Rows are points. A path goes straight from each point to the next, and from the last back to the first. The post is the endless flat space through its rows: a point in 2 columns, a line in 3, a plane in 4, and so on, so that a path can go around it. Count how often the path circles the post. Going back the other way cancels.

Post (1 x 2):
[[-16  -4]]
Path (29 x 2):
[[-30  13]
 [ -9  19]
 [-32  54]
 [-54   5]
 [-36 -46]
 [ 19 -48]
 [-28 -19]
 [-35   0]
 [-26  26]
 [-49  41]
 [-56  -5]
 [-33  22]
 [  1  13]
 [ 22 -20]
 [ 29 -32]
 [ 30  22]
 [-22  44]
 [-45  -2]
 [-27 -22]
 [  7 -46]
 [-48 -25]
 [-60 -15]
 [-15 -56]
 [  9  -7]
 [-13  23]
 [-22  11]
 [ 30  10]
 [  2  -7]
 [  2  39]]
Times around: 1

Post (5 x 6):
[[-10   1  -8  -2  -1 -15]
 [  3  10 -10 -28  11 -23]
 [-18  18  -2 -19 -17 -32]
 [ 11 -22   2   7 -19  42]
 [ 32 -10  -7  15  -1  24]]
Path (25 x 6):
[[ -6 -17  -7  -9  -4 -21]
 [ 15  -3  20   5  -5  -7]
 [ -2  34 -16  14  22 -33]
 [ -2  -4 -11   3 -35  46]
 [-35 -25 -12  -2 -11   5]
 [-19 -52  20 -40 -30  35]
 [ -1  17   5  11   2 -42]
 [  3   9   2   9 -24  18]
 [  0 -11 -20   4 -34  49]
 [ 10  19  -9 -38 -25 -36]
 [-12  14   5   3 -32 -39]
 [ 15 -18   0   3  13  36]
 [-49 -15  19 -12  -8   4]
 [ 18  -9 -10 -10  19 -46]
 [  1 -17  -7  23 -19  10]
 [  0  -9 -20   0  17  25]
 [ -1  38  -2 -28  -3 -38]
 [  5  29   3 -11  -1 -35]
 [-20  14  -1 -35 -35  35]
 [  4 -29 -23   6 -17  60]
 [  0 -23 -10 -11  10 -14]
 [-21 -20  18 -15   2 -18]
 [ 14  46   1   6  24 -54]
 [ 19  36 -18 -11   6 -16]
 [ 28  14   0  -1 -39  11]]
Times around: 3
